Every row gives one point. Each copy is the shape, with its points in the same order, turned, moved and blurred by noise. Say if it was mirrored as well.
In the rows, zero is written as 128.

Shape (7 x 3):
[[160 181 153]
 [ 75 122 134]
 [140 183 105]
 [151 161 121]
 [150  86 108]
 [101  85 124]
 [ 88 126 103]]
Copy 1 (7 x 3):
[[170 190 148]
 [163 112  85]
 [132 192 117]
 [143 177 138]
 [106 110 148]
 [131  94 112]
 [134 124  82]]
Copy 1 is: mirrored
Copy 2 (7 x 3):
[[121 105 195]
 [166 174 130]
 [153  87 160]
 [129 100 158]
 [ 97 130  97]
 [128 171 100]
 [166 145 113]]
Copy 2 is: only turned
Copy 3 (7 x 3):
[[204  92 136]
 [108 113 172]
 [200 146 155]
 [184 138 130]
 [119 156  94]
 [ 90 134 138]
 [122 152 169]]
Copy 3 is: only turned

Shape (11 x 6):
[[150 127 154  91 145 125]
 [ 93 160  98 165 150 160]
 [139 158 210 130  79 119]
 [146 148 179  95 116  92]
 [139 100 191 122 128 114]
 [185 165 184 137 129 101]
 [ 89  72 109 131 122  86]
 [131  93  60 130 106 154]
 [ 83 132 134 183 132 138]
 [130 138  96  97 162 125]
 [155 119 138  91 143  86]]
Copy 1 (11 x 6):
[[130  93 138 146 100 134]
 [143 161 120  86 125  71]
 [ 75  50  89 146  94  78]
 [106  48 123 137 108 124]
 [103  85 113 183 125 115]
 [135  53  67 136 101 124]
 [ 80 135 152 132 184 134]
 [ 86 188 125  96 119 145]
 [116 143 107 118 159  60]
 [149 124 154 101 114 140]
 [126  82 135 136 128 162]]
Copy 1 is: only turned
Copy 2 (11 x 6):
[[113 146 173 133  98 141]
 [164 174  76 111 101 111]
 [141  79 192  94 118  89]
 [134 126 202 123 124 128]
 [119  82 169 138  99 137]
 [134 108 183  65 126 150]
 [140 118 107 201 147 140]
 [ 82 161  72 157 142 113]
 [174 111  79 129 102 108]
 [130 182 134 142 118 143]
 [118 144 174 145 134 158]]
Copy 2 is: only turned

Shape (12 x 9):
[[105 127  77 115 143 126 155  66 176]
 [109 162  98 148 117 103 103 111  90]
 [ 80  97 140 171 138 150 178  59 169]
 [ 91  72 130 145 129 129 121  78 174]
 [134 159 136 133  88  96 133 164 120]
 [ 72  66 136 153 184 153 188 113 137]
 [103 140 155 189 132 185 170 168 106]
 [113 108 135 137 156 161 111  99 174]
 [165 177 152 151 134  93 124 140 102]
 [111 183 109 130 117  90 111 150 129]
 [149 144 127 132  98 142 140 151  77]
 [105 182 152 101 116 113 125 121 101]]
Copy 1 (12 x 9):
[[119 104 162 167  87 143 126 137 183]
 [150 142  86 143 140  96 148  97 158]
 [111  93 214 168 114 133 129  69 140]
 [ 74 134 184 146 131 152 125  96 148]
 [119 128  72 128 113  76 110 110 106]
 [129 117 211 188 131 158 145 100  79]
 [163 107 134 179 155  99  87  60  62]
 [119 143 170 138 123 165  89  96 138]
 [157 126  63 101 101 110 127  87 104]
 [139 161  77 148  98  84 116 112 139]
 [151  99  79 131 160  99 108 120 102]
 [161 139 115 106 123  65 118 128 130]]
Copy 1 is: mirrored
Copy 2 (12 x 9):
[[139  84 132 162 211 144 119 148 168]
 [145 141 124 115 148 197 162 143 171]
 [150 116 111 169 209  81 161 100 196]
 [164 141 117 161 213  93 148 139 139]
 [ 93 125 135  90 111 150 154 157 149]
 [122 135  58 173 191  93 134  75 145]
 [ 94 132  94 159  92 118 189  82 153]
 [150 125 140 177 177 105 129 109 123]
 [108 111 153  64 110 164 156 102 138]
 [ 87 136 153 105 135 188 143 156 150]
 [130 101  95 113  86 158 161 138 141]
 [131 135 134 114 101 161 108 142 184]]
Copy 2 is: only turned

Shape (14 x 11):
[[125 103 157 150 117 115 130  95 138 140 131]
 [135 143 146 151 142 132 123 104 109  92 142]
 [152 135 137 103 113 123 133  98 115 120  95]
 [146 129 142 125 112 139 132 122 118 140  96]
 [144 111 139 117 188 127 116 110 126 119 156]
 [126 120 123 137 106 130 112 149 103 145 146]
 [ 85 118 142 128 114 115 179 120  93 145 150]
 [102 135 155 128 136 126 118 138 144 133 124]
 [151 139  27 143 197 126 134 154 133 124 150]
 [146  73 158 115 105 115 115 133 117  67   7]
 [150 125 149 133 107  94 139 177 121 135 128]
 [141 135 159 141 102 132 186 135 122 140 143]
 [139 136 137 117 116 107 117  92 135  75 145]
 [149 123 136 111 101 149 135 114 138  81 152]]
Copy 1 (14 x 11):
[[154 115 159 150  91 157 135 114 123 123 125]
 [144 144 127 162 114 114 125 145 119 125 102]
 [160 156 130 111 114 158 143 153 126 125 143]
 [140 130 121 114 112 153 133 136 133 117 153]
 [130 113 161 157 133 130 139 164 143 163  99]
 [146  93 134 123 119 128  85 128 119 127 143]
 [138 112 188 127 107 116 121 136  69 111 154]
 [148 117 156 145 143 122 135 113 142 115 144]
 [ 66 137 152  87 148 105  76 132 147 185  69]
 [146 177 129 130 136 225 116 171 171  39 142]
 [156  82 132  97 132 138 117 129 121  91 114]
 [135 102 131 114 118 136 153 116  71 108 130]
 [186 160 142 145 133 144 126 133 115 140  96]
 [158 141 116 148 152 162 124 130  90 144 113]]
Copy 1 is: only turned
Copy 2 (14 x 11):
[[134 115 129 153  83 117 150 104 121 146 133]
 [103 173 126 146 106  94 148  99 126 135 125]
 [132 128 124 104 118  73 158 113 110 116 106]
 [146 131 120 114 110 108 151 120 124 107 105]
 [ 95 147 183 170 111 107 170 121 126 105 128]
 [137 147 130 143 118 133 115 147 102 121 137]
 [143 151 151 132  58  94  89 144 130 137 118]
 [ 99 119 132 148  97 128 117 117 112 116 103]
 [ 58 154 169 131 165 128 132 159 181  72 185]
 [112  97  31 134  91  59 195 151 117 113  67]
 [133 131 106 137  95 115 114 131  87  75 146]
 [161 150 124 131  83  99 102  93 132 102 138]
 [100 132 133 155 140  58 139  98 108 148 128]
 [139 138 128 171 147  80 126 101 123 123 123]]
Copy 2 is: mirrored
Copy 3 (14 x 11):
[[138 132 149 121 145 161 120 129 140 143 120]
 [109 115 127 120 135 155 124 102 127  89 132]
 [122 116 144 148 111 134 137  91 155 145 146]
 [125 118 136 137 109 124 136 102 126 157 124]
 [117 100 122 127 146 172 185 129 138  97 135]
 [119 126 114 127 137 115 131 145 102 136 147]
 [144 126 191 132 144 120 124 145  96 115 154]
 [117 155 137 140 124 133 150 137 124 120 109]
 [117  31  87 186 160 106 166 155 128  79 108]
 [142 144 131  84 127  69 164  33 194 165 106]
 [138 148 117 157 165 111 149 105  90 145 135]
 [163 129 155 153 125 144 121 105  79 133 132]
 [132 139 119 144 136 154 122 100 168  89 158]
 [163 129 104 137 103 140 126 105 138  98 156]]
Copy 3 is: only turned

Shape (18 x 12):
[[170 170 184 118  68 113 156 122 149 100 104 129]
 [ 95  90 109 170 166 118 136 133 124 123 190 134]
 [139 176  89 166  92 157 116 117 107 138 133 114]
 [ 81 152  89 139 138  85 180 115 122  81 190 120]
 [149 107 165 133 155 147 149  81 161 165  97  68]
 [102 126 143 162  98 156 145  98  91 142 170  88]
 [ 87  86 146 146 147  82 177  78 171 113 121 115]
 [ 95 104 106 129 134 129 146  71 114 137  95 121]
 [159 165 159 132 155 141 104 143  95 151  92  65]
 [ 84  89 119  96  80  89  98  95 124 121 192  91]
 [141 171 145  94 113  80 164 143 107 153 163  69]
 [115  90 118  91  93 175 130 103 139 107 144  93]
 [151 101 165  93 106 136 116  72 134  80 174 150]
 [119 159  88 122 157 154 106 135 103 155 180 158]
 [162 109 129  89 129  75 163 127 148 149 155 156]
 [161 141 128 157 110 154 164 122 146  84 125 155]
 [ 88 145 129  80  90 124 118 107 137 164 134 131]
 [166 129 110 170 145 167  94  54 182  80 116  96]]
Copy 1 (18 x 12):
[[204  60 142  95 150 132 168 140  89 127  95 153]
 [ 93 129  97 138 152 110  79 170 138 134 162 102]
 [145 153 169 129 132 120 141 134  65 123 116  84]
 [114 103  58 172 166 117 109 165  89 167 111  88]
 [165  84 189 148 104 122 124 188 180 105  95 116]
 [143 171 140 134 157 100 129 198 115 126 101 120]
 [158  62  99 170 109 112 110 210 149 150 143 127]
 [158 122 143 181  85  88 109 161 126 149 120 128]
 [116 112 218 121 141 129 160 125 152 145  83 121]
 [116 148  51 136 107  91 176 172 137 109 117 135]
 [112  78 127 128 178  79 179 151 122 127  59 106]
 [189 158 100 149 116 118 136 137 158 102 102 119]
 [163 119  74 103 107 142 105 146 124  98  91 175]
 [ 86 145 135 153 150 106  92  99  95  96 124 111]
 [134  46  95 112 129  69 111 129 125  98 110 125]
 [195  96 130 111 146 147  92 132  93 136 126 109]
 [144 116 122 175 126  81 168 130 107  86 120 153]
 [167 122 149 133  61 209 105 164 122 114 116  87]]
Copy 1 is: mirrored
Copy 2 (18 x 12):
[[108 104 167 101 147  64 126  71 141 116 155 120]
 [114 100  55 158  92 156 133 154  97 131 110 130]
 [111 113 150 115 109 136 131  93  98 138  88  44]
 [ 79  63  70 159 138  94  88 157 101 112  87  82]
 [145  78 131  52 110 184  93 106 141 127 163 133]
 [101 100 101 108  75 139 108  86  82  90 112  91]
 [ 79  45 113 129 107 139  83 146 142 126 158 159]
 [116  68 140 134 114 189  78 110 140 116 115 114]
 [137 162 146  48 154 168 105 101  87 129 117 124]
 [ 76 129  85 136  55 108  72 152 165  90 103 101]
 [ 87 134  76  61 162 104  78 103 123 131 123  87]
 [137  89 109 104  85 136 118 115 176  79  90  97]
 [146 116 131 161 103  91 113 114 160  62 164 113]
 [169 121  84 164 112 135 105 102 106 167  77  72]
 [111 120  70 137 143 112 106 106 175 157 159 116]
 [128  75 148 142 151 114 164  94 116 110 128 103]
 [125 111 125 110  91 106  63  89 155 148  87 113]
 [162  77 184 117  92 166 149 170 120  98 158  75]]
Copy 2 is: mirrored

Shape (18 x 12):
[[132 162 145 137 151 121 119 115 109 123 149  61]
 [ 98 137 108 121 152  76 130 140 116 136  77 163]
 [143 159 123  77 107  74  98 143 160 188 186 187]
 [156 187  95  98 157 149 157 133 144 158 174  86]
 [133 162 127 158  95 138 120 162 131 167 137 177]
 [185 125  67 121 137  88 118  87 135 126 150 162]
 [151 162 145 122 183 166 103 152 121 183 118  92]
 [137 143  82  77 143  78 120  83  71 154 115 136]
 [149  74 148 121 171 132 121 156 111 149 137  72]
 [130 158 105 149 153 108  90 134  51 144 163 156]
 [189 209  89  99 133 160 168 129 130 139  83 117]
 [111  59 128 147  92 116  59  86 135 133 131 129]
 [142 141 102 115 140  97 179  82 168 123 150  99]
 [ 91 108  61 168  90 121 132 167 101 108 141 144]
 [123 145  65 148 171 131 131 108 155  85 107 153]
 [151 136 122 127 165 158 100  90  96 136 116 189]
 [182 117  72 149 158 128 130 144 138 201 147 128]
 [163 100 112 110 171 133 124  95  96 194 125 112]]
Copy 1 (18 x 12):
[[150 174 140 115 102 126 142 138 144 128  86 112]
 [ 94 161  97 159 156 139  92 138  91 107 139 169]
 [156 143  94 133 131  87 134  53  61  97 195 102]
 [152 165 160  73 179 110 135 118 106 111 107  71]
 [100 109 115 119 136 115 144  54  99  88 126 152]
 [176 121 123 147 145 174  88  94  69 142 145 105]
 [135 128 155  92 123 112 134 157 132  53 120 116]
 [175 172 144 130 141 147 109 145  66 140 157 179]
 [116 123 148 105  80 107  88 165 153 134 129  98]
 [147 178 159 112  95 160  95  71 113  98 144 171]
 [129 125 175 117 208 143 157 138  69  94  80 113]
 [164  89  77 161  98 128 117 107 168 172 149 163]
 [140 159  94 112 171 150 133 132  98 172 106  76]
 [105 132 126 134 153 121  61  53 142 159 104 168]
 [133 140 117 150 198 196  80 109 138 115 116 120]
 [133 122 154 135 135 196 140 120 122  95 170 154]
 [141  84 123  73 131 131  76 110  82  97 122  99]
 [152 104 142  77 109 149 108 173  99 123 157 132]]
Copy 1 is: only turned
Copy 2 (18 x 12):
[[155  91 169 109 156 164 107 126 101 112 121  99]
 [122 122 132 189 138 141 103 126 150 148 200 142]
 [171 108 104 184 179 115 102 140 168 131  91 227]
 [171 106 142  99 161 117  80 165 177 101  97 112]
 [114 146 101 169 112 126  84 162 109 127  98 166]
 [176 139 124 128 110 139 131 116 188  82 159 192]
 [144 162 145 120 186 167  75 131 138 137 106  89]
 [182 143 178 153 165 107 139 135 151 114 194 168]
 [167 124 137 147 147 188 146  97 147 145 102  68]
 [194 156 139 177 126 136  79 119  86  91 150 155]
 [ 97 157 160 102 142 113  94 200 187  72 138 109]
 [135 132 150 138  94 139 161  50 114 175 121 176]
 [149  67 122  90 128 132 137 148 179 113 155 140]
 [141 114 152 198  42 104 100 112 130 125 135 129]
 [121 120 118 118  91 129  75 104 176 100 190 131]
 [130 186  97 129 147 121 105  92 130  93 163 150]
 [194 173 112 133 101 152 100 159 187 146 117 136]
 [190 178 136 118 152 139 143 125 148 151 146 116]]
Copy 2 is: only turned

Shape (15 x 12):
[[128 111 155 156 193 139 127 216 115 158 207 125]
 [143 111 166 168 138 201 157 156 136  58  85 178]
 [114 122  88 131 140 168 170 117 156  92  75 204]
 [132 144  87 123  92 176 124 117 118 131 172 140]
 [163 131 122 105 159 141 134  94 137 167 149 136]
 [123 123 109 153 111 113 142 154 164  72 123 170]
 [168 112 104  72 133 113 154 105 103 132 153 139]
 [179 144 111 113 134 142 113  78 146 142 167 158]
 [161 184 106 113 127 120 177 114 114 143 133 156]
 [161 149 114  93 113 130 110 117 154 163 115 122]
 [ 96 109 169 167 120 159 181 138 170  73 115 187]
 [ 93 102 180 187 181 115  80 125  96 113 129 138]
 [ 92  91 184 162 137 126 100 170 102 155 161 161]
 [148 119  88 131 114 166 142  91 129 165 187  70]
 [159  98 116 187 108 155 154 137 149 119 105 178]]
Copy 1 (15 x 12):
[[109 117 171  73 100  94 177  51 132 152  79 105]
 [ 80 182 105 103  84  59 124 137  77  83 132 175]
 [156 201 126 128  82 111  99 185 109 116 113 183]
 [148 136 102 122 155 126  97 105 131 171 130 166]
 [133 142 149 108 128 173 143 120 101 174 135 134]
 [176 120 110 115  73  88 118 132  97 103 102 176]
 [170 133 144 110 117 140 111 123 108 177 175 114]
 [142 131 124 122 122 169 119  97  72 183 146 174]
 [169 166 125 144 129 150 110 126  77 150 117 109]
 [136 114  92 113 118 193 120 132 124 149 137 127]
 [113 161 145 136  93  78  99 132  98  57 116 195]
 [ 75 103 155 168  77  83 202 123 129 147 118 162]
 [ 98 121 159 154  79 100 172  68 161 135 118 147]
 [145 105 135 101 209 153 143 113 134 161 132 140]
 [151 178 106 122 108 108 164 115 103  88 136 187]]
Copy 1 is: mirrored
Copy 2 (15 x 12):
[[117 125 120  51 116 178 187 116 127 114 139 204]
 [207  46  92 140 165 128 118  94 139 160 110 155]
 [175  92 115 147 155 144  82 110  94 196  73 103]
 [117 116 199 147 116 150 125 129 158 174 123 134]
 [153 157 165 107 109 125 152 140 123 136 113  94]
 [113  80 117 126 196 129 127 116 114 187 115 128]
 [141 159 205 114 147 101 147  99 103 143 101 117]
 [155 140 190 120 136 131 151 162 139 159 127  83]
 [139 135 176 140 130 148 139  85  94 156 148  77]
 [127 175 145 151 129 103 131 140 135 150 138  98]
 [158  28  89 150 160 133 154 115 102 176  88 135]
 [124  56 117  82 142 120 116 166 113  63 129 154]
 [113  92 124 124 144 155 161 155 109  79 114 193]
 [ 96 140 192 111  76 122 154 113 190 147  98 104]
 [152  90 110 146 183 162 132 107 156 146  84 106]]
Copy 2 is: mirrored
